Each row of a before or after table is a point. One or more steps were done to the points. Then noise was added and the rows were shuffled. The steps act on columns, c1 being the first. What was done? A step turns or swaps two columns, mirrors them in a line or flattens them onto one, adds a multiple of one to another, or multiplies or shifts one. Angles are multiples of 10 degrees, from the lower column toward the higher: turns from -170 to 170, lines from 10 to 170 but not 90. Use the fewest steps. Two steps may share a column if one is a turn and the other turns, adds or multiplies; they go together, in the order done. Otherwise the lowest column goes first.
In the rows, zero is written as 128.

Before:
[[205 178]
 [115 137]
 [115 148]
 [ 72 145]
 [122 172]
 [ 62  59]
 [ 74 150]
 [ 96 171]
 [ 95 169]
 [ 92 136]
 [ 91 168]]
After (11 x 2):
[[116 184]
 [139 149]
 [151 180]
 [211  91]
 [164 157]
 [118 161]
 [120 188]
 [ 34 151]
 [129 142]
 [147 179]
 [147 182]]
Steps: turn c1 and c2 by -60 degrees

Before, 12 rows:
[[111 106 138 136 167  22]
 [119  94 138 138 169 150]
 [103 240  94 117 172 107]
 [108 169 141 103 142 154]
 [139 135  96 131 186  98]
 [153 123 153 133 113  48]
 [150 107  91 102 161 146]
 [125 118 158 144 144 145]
 [105 110  87  78 179 131]
 [ 89 142  91 108 152 153]
 [109  94 194  54 175 163]
 [127  94 131 127 179  21]]
After:
[[163 137 110 102 167 165]
 [168 137  95 132 116  51]
 [ 65 107 116 106 146 172]
 [101 136  69 137 171  39]
 [ 93 128  99  79 183 158]
 [ 98 143 202  53 186 112]
 [124 130 161 147 146 122]
 [146 101  83 133 180 126]
 [113 146 151 139 179 138]
 [ 87   8  89 117 131 132]
 [ 97  84 154 103 127 139]
 [126 143  63 126 188  41]]
Steps: multiply c1 by 1.6; mirror c2 and c5 in the line at 100 degrees; turn c3 and c6 by -40 degrees

Before, 9 rows:
[[105  85 145 110  89 133 133 154  82 100 173]
 [190  60 113 144 171  64 146  72  93  29  69]
 [148 110 115  70 102 102 118 141  88 182 182]
 [233 178 171 157 125 137 110 147  66 117  89]
 [ 65 121 160 126 129  75 100 156  61  82 142]
 [ 80  88  60 138 100  66 186  89  47  74 204]
 [134 146 145  84 146 109 135 165 139  89 115]
 [148 160 143  61  91 133  79 154 143 114  52]
 [180 164 194 160 121 120 126  91 122 118  84]]
After:
[[146 157 145  61  93 130  79 156 141 122  50]
 [ 80  85  58 139  99  65 188  91  46  53 204]
 [105  84 143 112  92 133 130 150  82  92 176]
 [ 62 119 156 121 129  74  98 159  60  50 142]
 [232 175 168 158 124 135 113 147  67 165  89]
 [182 163 199 161 124 124 128  91 129 145  86]
 [131 146 145  83 145 110 140 162 137  88 116]
 [147 110 118  66 104 100 117 139  85 190 183]
 [194  60 114 142 170  67 144  70  97  61  68]]
Steps: add 0.5 times c1 to c10

Before:
[[161 153 116 101 160  93 135 146  87 129 121 153 124 146  84 172 129  83]
 [126 151 156 139 144 120 142 137 125 151 117 162 104 120  77 167  92  92]
 [150 174 165 158  93 144 131 150 136  67 105 117 154  95 172 108 157 113]
 [158  79 122 170 143 122 179 106 113 121 140 122  76 137 127 127 212 143]
 [131 123 123 150 135 148 141 153 140  84 101 110 154  75 168 141 164 135]
 [207  86 115 134 162 165 130 127 125 130 142 161  76 110 148 145 198 171]
 [116 164 159 106 132 155 133 115 116 137 107 112 107 131  81 169 130  91]
 [141 150 127 159 109 158 121 100 129 129 101 123 148  87 157 126 147  94]
 [159 165 129 148 120 138 144 143 180 126 103 104 143 105 171 138 161 127]
 [117 166 132  99 134 117 165 138  89 161 133 138  94 118 110 151 112 111]
 [102 171 112 144 145 106 131 149  88 151 110 131  91 153  67 137 139 131]
 [141 137 156 153 127 100 105 168 122 113 130  88 145  90 151 114 176 105]]
After:
[[137 151 126 159 143 159 141  45 130 111 101 127 116  86 160 125 127  92]
 [125 164 157 105 128 158 122  86 143 141 106 116 150 131  82 171 112  89]
 [123 122 120 151 125 144 115 205 146 135 102 140  78  77 169 140 143 138]
 [156  78 123 170 131 122  75  58 134 175 140 113 155 134 132 126 192 143]
 [112 171 112 142 112 104 118 190 126 143 110  90 169 152  61 136 120 130]
 [152 163 127 146 140 139 117 172 150 119 105 180 120 106 177 137 138 128]
 [140 177 167 160 161 145 134 193 140 150 106 136  69  95 176 108 135 111]
 [133 151 157 139 119 120 108 158  94 132 116 124 159 121  76 168  73  95]
 [205  89 113 138  97 164 116 122  94 165 141 125 165 114 160 144 178 175]
 [172 154 115 102 104  94 111 184 102 131 121  85 129 147  91 171 108  86]
 [137 137 157 151 120 100 150 248 166 122 129 124 104  90 155 113 155 103]
 [117 166 136 100 132 117  92 156 118 132 134  87 171 120 106 153  92 111]]
Steps: turn c1 and c15 by 10 degrees; turn c5 and c7 by -160 degrees; multiply c8 by 3; turn c9 and c12 by 90 degrees; turn c10 and c13 by 130 degrees; shift c17 by -20

Before:
[[131 122 117 161 139  90 142 121 183 108 161 122 153 150 112 122 128 131
  135 130 113 149 128 144 142 138 136 108  88 177 156 116]
 [181 119 122 141  61 140 115 168 103 126 145 164 134 124 131 166 152 137
  119 158 145  85  89  87 110 114 128 158 122 118 125 166]
 [ 68 121 128 100 174  87 156 152 161  96 160 105 119 208 143 112 116 126
  110 134 128 168  98 179 175 168  77  99  76 105 130 155]
 [184 149  98  99  93 150 123 144 103 114 116 164 123 108 126 130 151 129
  104 142 145 100  61 115 129 144 147 151 135 101 144 127]
 [194 118 138 112 107 159 111 164  96 106 144 136 155 103 138 126 125 135
  128 145 158 114  92  94  91 137 137 148 131 154 132 150]
 [ 79 132 102 103 159 141 130 116 160 138 121  99 131 171 130 136 116 139
  146 166 177 162 128 193 162 169 109 145  92 102 110 114]
 [124 118  99 130 143 105 113  99 123 112 173 130 139 143 112 119 167 114
  156 121  96 125 151 130 127 153 136  92 124 141 127 124]
 [169 127 132  96  65 164 137 173  96 125 124 170 102 135 126 120 143 189
  133 153 152  93  82 103 114 156 152 160 143 130 128 141]
 [107  94 120 140 165 109 117 105 159 113 140 129 131 134 126 123 167 145
  142 108 148 136  99 131 148 129 136 114 114 153 132 144]]
After (9 x 32):
[[169 131 102 105 157 141 126 115 163 136 120 114 133  90 133 118 115 106
  145 173 180  97 130 190 164 157 109 106  90 140 164 103]
 [ 79 147  99 100  90 151 124 141 103 117 114 149 123 143 122 147 156 152
  105 149 144 161  61 117 129 138 149 115 136 146  92 146]
 [150  95 117 138 165 110 113 104 159 108 141 124 130 139 125 127 164 119
  141  99 146 119 100 132 149 129 135 141 112 110 131 114]
 [183 124 129  99 173  87 155 151 160  97 158 107 118  98 142 112 116   6
  109 142 127  84  97 177 176 158  75 152  74 148 147  51]
 [ 75 116 125 139  64 140 116 167 103 124 147 166 133 159 133 161 153 105
  117 162 144 177  88  85 106 121 129 103 120 127 112 105]
 [130 118  96 133 143 107 113 101 125 113 174 126 137 113 113 121 165 102
  157 115  97 124 148 129 127 144 133 166 126 116 132 121]
 [ 90 126 135  99  65 162 135 170  98 130 119 148 100 132 124 143 144 168
  131 149 151 168  81 103 113 151 151  98 143 118 114 116]
 [134 125 114 161 140  89 141 120 180 107 160 119 154 106 110 122 127 121
  135 110 109 101 128 142 141 132 134 143  88  81 100 119]
 [ 64 120 140 111 105 162 109 164  95 107 145 133 153 162 138 131 125 144
  126 134 160 144  92  93  89 133 136 112 131  96  99 131]]
Steps: turn c1 and c31 by -160 degrees; flatten c12 and c16 onto the line at 40 degrees; turn c14 and c32 by -130 degrees; add 1.5 times c32 to c18; mirror c20 and c30 in the line at 170 degrees; turn c22 and c28 by -170 degrees; multiply c26 by 0.7
